Each row is a point. Each copy is the shape, with its points in the same order, stretched, turned, moved and blurred by noise. Is it also mirrored, or only turned?
In the rows, zero is written as 128.

Shape, 9 rows:
[[ 93  88 167]
 [102  94 147]
 [189 142 157]
 [105 111 136]
 [108  90 122]
 [135 170 137]
 [106  85 126]
 [163 169 139]
 [ 91 101 124]]
Copy 1, 9 rows:
[[ 86 101  52]
 [100 119  70]
 [173  72 131]
 [ 97 134  84]
 [118 143  63]
 [115 124 154]
 [110 139  58]
 [134 113 164]
 [ 84 152  68]]
Copy 1 is: only turned
Copy 2, 9 rows:
[[136  82 171]
 [126  97 161]
 [186 148 106]
 [123 102 142]
 [113 114 158]
 [150 113  86]
 [115 112 162]
 [163 135  85]
 [107 100 151]]
Copy 2 is: mirrored
Copy 3:
[[165 148  70]
 [143 148  77]
 [159  69 144]
 [138 159 104]
 [116 153  81]
 [144 134 171]
 [125 151  78]
 [140 107 174]
 [122 169  90]]
Copy 3 is: mirrored
Copy 4 (9 x 3):
[[150 120 178]
 [152 109 155]
 [148 181 105]
 [139 109 139]
 [159  99 134]
 [102 138 114]
 [164  99 141]
 [116 153 100]
 [148  89 145]]
Copy 4 is: only turned

Shape, 10 rows:
[[ 79 143  88  57]
 [ 80  93 117  55]
 [118 113 163  76]
 [162 156 122 148]
 [117 169 148  85]
 [106 134  97 129]
 [155 144 131 151]
 [160 137 145 126]
 [137  91 123 148]
 [ 94 137 153 118]]
Copy 1, 10 rows:
[[202 118 100 153]
 [193  94 126 147]
 [137  98 132 167]
 [111 181 128 136]
 [135 126 100 161]
 [160 149 114 123]
 [112 172 128 126]
 [109 158 139 147]
 [131 141 152 106]
 [121 118 101 136]]
Copy 1 is: mirrored
Copy 2 (10 x 4):
[[184 179 127  39]
 [143 205 144  62]
 [123 150 176  92]
 [161  83 146 146]
 [159 100 160  60]
 [152 137 104 110]
 [141  98 145 154]
 [152 105 168 144]
 [113 146 127 169]
 [115 113 131  82]]
Copy 2 is: mirrored

Shape (10 x 6):
[[107  72 154 104 156 164]
 [123 146 143 152 116 112]
 [154 111 122 150 159 154]
 [ 97 138  99 116 103  97]
 [111 135 153 119 106  90]
 [160 133 118  84 147 167]
 [159 148 171  92  95  85]
 [138 133 140 159  95 138]
 [118  58  97 105 127 101]
 [143  57 146 159 164 113]]
Copy 1 (10 x 6):
[[112  90 136 148  96 159]
 [143 161 136 115  99 124]
 [139 138 127  93 136 159]
 [178 132 147 145 115  98]
 [152 138 143 129  75 101]
 [106 110  93  94 145 107]
 [129 137 123  92  67  75]
 [139 167  95 105 102 130]
 [196  59 159 132  97 127]
 [167  93 171 100 100 170]]
Copy 1 is: only turned
Copy 2 (10 x 6):
[[ 72  82 117  92 129 195]
 [133 128 125 139 102 113]
 [122 127 125 156 156 159]
 [151 112  62 124 120 110]
 [142 117 108  94  77 121]
 [125 173  88  98 154 164]
 [176 155 111  64  53 136]
 [118 132 113 158 103 141]
 [160  52  51 109 133 187]
 [136  53 142 136 128 189]]
Copy 2 is: only turned

Shape (12 x 8):
[[127 125 137 194 104  81  81 130]
 [ 66 120 142 102  80 139 121 158]
 [ 98 143 124 149 152  81  79 101]
 [172 150 107 145 165 106  91 128]
 [113 123 152  79  93 125 122 109]
 [151 108 157 178 202 152 179  63]
 [139 124 131 150 151 193 189  93]
 [ 99  75 126 127  82 118  89 121]
 [123 106  86 135 138  54 115 118]
 [109 118 149 125  83 138 117 143]
 [134 153  74 141 119 101  99  93]
 [ 82 114 139 120 118 156  87 136]]
Copy 1, 12 rows:
[[ 80  62 106 163 140  78 104  82]
 [ 81 127 169 136 118 152  92 130]
 [122 121 132 145 113  86 113  80]
 [138  93 105 117 152 105 150 109]
 [138 142 170 119 150 166  93 115]
 [225  86 148 154 125 152 141 130]
 [192  84 147 137 135 155 124 171]
 [ 91  92 165 117 123 138  82  90]
 [141 132 107 120  97 145 103  69]
 [ 94  98 151 139 140 142  97 125]
 [127 104 104 111 129  89  94 109]
 [ 91 101 172 129 121 116 111 123]]
Copy 1 is: mirrored
Copy 2 (12 x 8):
[[179 109 166 151 115  79 131  84]
 [162 140  75 102 144 128 120 125]
 [147  72 109 175 117 117 172 112]
 [133 122 169 179  94 127 146 138]
 [119  95  82 114 141 112  99 147]
 [ 25  73 163  84 146 168 132  93]
 [ 50 130 150  67 166 176 127 124]
 [163 119 105 157 144 119  74 111]
 [179  78 135 172 104 200 111 145]
 [140 140 110  99 133 105 106 116]
 [162  98 147 178 142 146 155 163]
 [131 143  91 142 143 102 134 110]]
Copy 2 is: only turned

Shape (15 x 11):
[[109  98 117 105 146 112  89 100 158 117 145]
 [151 155 101 149 140 152 145 134 107 138  82]
 [127 128 135 150 174 164 102 142  91  79 128]
 [128 128 112 134 146 157 146 164  88 100 144]
 [169 148 110 151 110 136 174  68 122  99 106]
 [ 95 106  91 149 179 145 121 149  88 104 123]
 [139 129 142 154 159 187 155 138  80 133 120]
 [ 74 114 138 117 127 131  99 101  94 113 132]
 [ 98 123 153  83 164 103 108  83 141 134 153]
 [169 163 158 167  86 103 156  88  99 160 177]
 [118  93 127  90 134 144  90 133 116 111 123]
 [146 143 173 136  86  81 191  85 132 128 144]
 [123 177 157 134  80 113 156  78 175 136 148]
 [ 99 120 113  77 128 127 119  74 137 120 171]
 [150 100  98 185 121 174 175 100 140 111  99]]
Copy 1 (15 x 11):
[[ 99  96 125 108 136 128 109 130 148  95 173]
 [138 179 126 159 154 117 139 120 157 128  99]
 [ 97 150  94 168 152  62 154 138 125  95 149]
 [146 147  81 156 115  79 159 131 126 110 129]
 [142 111 120 157 194 128 122 133 141 183 109]
 [114 138  94 162 102  71 153 130 165  72 128]
 [132 157 104 154 157  82 201 109 138 110 120]
 [110  89 163 159 118 103 149 131 119  86 136]
 [ 71  90 136 103 121 112 129 100 123 116 151]
 [177 124 191 120 158 107 158 153  98 227 129]
 [118 113 117 125 140 126 140 143 128  59 138]
 [141  94 143 133 136 152 148 145 105 228 124]
 [128 104 170 148 151 157 108 103 108 217 175]
 [120  64 134 107 127 113 112 100 124 120 150]
 [157 123  89 163 190 138 156 130 195 140 145]]
Copy 1 is: mirrored
Copy 2:
[[ 89 136  68 154 158 100 143 171 163 120 100]
 [116  98 188 120 153 168 147 144  97 132 135]
 [ 77 192 152 162 142 125 157  99 119 114  92]
 [ 69 164 154 142 152 142 134  99 110 109 158]
 [160 131 177 112 208 191 153 151 114 147 126]
 [ 44 156 138 151 156 134 168 133 134  80 128]
 [104 156 178 129 133 155 113 113  79  92 114]
 [ 69 152  92 127 141 146 118 129 182 113  89]
 [ 94 132 101 131 155  84  99 178 184 124  90]
 [157 137 152  31 145 121 105  88 130 145 140]
 [ 71 131  85 179 155 128 120 124 145 121  91]
 [182 113 149  81 162 140  94 117 181 130 155]
 [191 126 128  69 121 147 108 167 161 172 158]
 [ 80 149  82 124 182 129 108 186 161 143 114]
 [160 143 144 142 170 204 171 156  81  88 137]]
Copy 2 is: mirrored
Copy 3:
[[151 173 110 103 109 153 166  87 152 129 150]
 [171 138 175 177 133 115 119 130 141 109 100]
 [175 168 160 194 106 148 102  90 196 127 146]
 [191 139 164 177 137 153 110 127 206 130 152]
 [133  80 145 169 115 127 127  77 136  98 147]
 [221 169 136 173 116 162 122  94 205 116 114]
 [185 145 176 196 148 148  87 100 164 128 119]
 [125 158 101 163 112 182 145 107 164 132 129]
 [110 175 114  97 135 160 167  73 166 108 151]
 [120 122 115 153 176 125  81 126 118  93 180]
 [146 158 140 120  99 187 144 123 164 149 124]
 [ 87  93 104  94 156 124 131 107 156 103 155]
 [ 80 124 104 122 155  88 172 112 114 132 158]
 [122 155 115 115 133 188 188  93 144 122 177]
 [189  95 151 172 109 127 125  85 153 137 118]]
Copy 3 is: only turned
